Each row is a point. The points of each table are mixes of a few directions, plus a little noise. Count the directions of each table, and those that both share. Where both have some left over, give the other angles between the two spaces (their principal angles), to ten degrees, smallest first.

First, 4 rows:
[[-33 -45]
 [  2   3]
 [ 28  41]
 [  2   2]]
Second, 7 rows:
[[-13  -5]
 [ 10   7]
 [ -7  -3]
 [ 29  14]
 [-49 -21]
 [ 60  27]
 [-28 -13]]
Directions: first 1, second 1, shared 0; angles 30

First:
[[ 19   7  31  10]
 [ 10 -13 -22  31]
 [-27  -6 -31 -23]
 [ -2  -9 -21  11]
 [ 22   4  25  20]
 [-22  16  20 -50]]
Second:
[[ 57 -16 -10  -3]
 [-35   4   6   1]
 [ 22  13  -3   0]
 [-26 -24   4   0]
 [-11  25   3   2]
 [  4   9  -1   1]
 [ 20 -60  -5  -5]
 [-32  49   6   4]]
Directions: first 2, second 2, shared 0; angles 60, 70

First (7 x 8):
[[ -3  10   5  -9   2 -12   1   2]
 [ 33 -33  -9  -3   3  -5 -12 -26]
 [-11  29  14 -23   4 -34   2   8]
 [-52  32   2  34 -11  51  21  42]
 [ -9  13   5  -4   0  -6   3   7]
 [ 15 -42 -21  36  -7  52  -3 -11]
 [ 28  -8   4 -31   9 -46 -12 -23]]
Second:
[[  3 -12 -10  -1  -7   0   3   7]
 [ 34 -60 -33   7 -18   1  -1   0]
 [-14  33  23  -3  15   1  -4 -11]
 [-25  49  31  -5  17   1  -3  -9]
 [-14  20   9  -1   3   0   3   5]
 [-37  21 -10   2 -21  -4  24  57]
 [ 51 -48 -11   1  10   3 -21 -50]]
Directions: first 2, second 2, shared 1; angles 70

First:
[[ -6 -13   1   4  -7  10 -12  13  -3   3 -12]
 [  5  11  -7  11   0 -13  16 -10   0 -16  12]
 [-17   4  11 -27   2  14  -9   1   3  14 -12]
 [ 43 -11   2  32  -1   0   1  -1   3   7  25]
 [  5  -6  -2 -11  12 -12  -3   0  -2  11  -4]
 [  3 -16 -12  27  -9  -6  -3  14  -8 -15  -7]
 [-29 -31  15 -55  11  21 -46  28  -5  49 -51]
 [-13  60   9   2 -13  12  43 -39  15 -36  40]
 [ -7   6  -5 -12   9 -14   6  -5  -1  -2  -3]
 [ 17  -4 -11  29  -3 -13  10  -1  -3 -16  12]]
Second (9 x 11):
[[ 30  29 -13   3 -33   7  42 -23  -3  39  -8]
 [ 10 -17 -29  -2  26  22   1  37 -34 -33  30]
 [-18  13  -6 -24   8  -3 -40 -27  16 -26 -10]
 [ 14   4  16  -3 -11 -16   2  22  16  32 -10]
 [  8   9  -4   8  13  23   9  -5 -12  -9 -12]
 [  4  13  21  13 -22 -15   9 -13  21  38 -14]
 [-22 -29  23  -6   4 -14   8   0   2 -12 -13]
 [-21  -2   6  12  10  -2 -26 -11   9 -13   7]
 [ -4 -19 -13  -2   6  -2  -3  19 -14 -15  28]]
Directions: first 4, second 6, shared 0; angles 40, 50, 60, 70

First (11 x 14):
[[  2   2   2  15   9   5 -25   1 -13  -9  11  19  -6   0]
 [  0  -5 -14  -9 -44  -9  60 -17  12  27   2 -39 -44  19]
 [ -7  -5  10  -6  -6  -4  22   6  15   6 -16 -32   7  -2]
 [  0   1  -6  -9  -3 -11   8 -11  -1 -10   6   6  20   2]
 [  0   2   7   3  19   1 -24   6  -5 -15   0  16  25  -8]
 [ -3  -2   8  12  -3   2  -7   7  -4  -5   4 -13  -7   5]
 [  2   2 -13 -10 -16   1  12  -3   3   8   6  -7 -10  13]
 [ -2  -2   0   6  -9  -8   8 -10  -5  -7   9  -5  -3   4]
 [  1   3   0  -7  16   0 -17   4   0 -11  -2  16  29  -6]
 [  4   5   0  -5  15  18 -25  20   4   9  -9   9   0  -3]
 [  4   0   6  10  25   5 -12  -2  -5   7 -12  30 -12 -24]]
Second:
[[  3  21 -20 -12   0   2  -7  -1 -13   1  10  22  15 -13]
 [  1   4   0  -4 -13   2   7  -5   1  -2  -2  -4  -4   6]
 [ -1  14 -15 -16  11  -8  -9   4  -5  -5   2   6  19 -13]
 [  2 -14   8  33  15  17 -12   3  -8  20  19  33 -10 -10]
 [  3 -21  23  31 -16  17  11  -7   6  14   3   0 -32  16]
 [ -1  -6   9   1  -9  -1   8  -3   7  -3  -7 -15  -9  10]
 [ -8 -18   6   9  43 -11 -20  18   4   0  -1  -2  11 -15]
 [  0  -6  15  -7 -35  -2  25 -13  16  -9 -19 -37 -21  30]
 [ -1   6   0 -20 -12 -11  11  -3   8 -14 -15 -27   3  11]
 [  0   7 -11  -4  11  -1  -9   4  -7   1   6  13  12 -12]
 [  1  15 -15 -12   7  -3  -7   3  -8  -3   5  11  16 -12]]
Directions: first 5, second 3, shared 0; angles 30, 40, 40
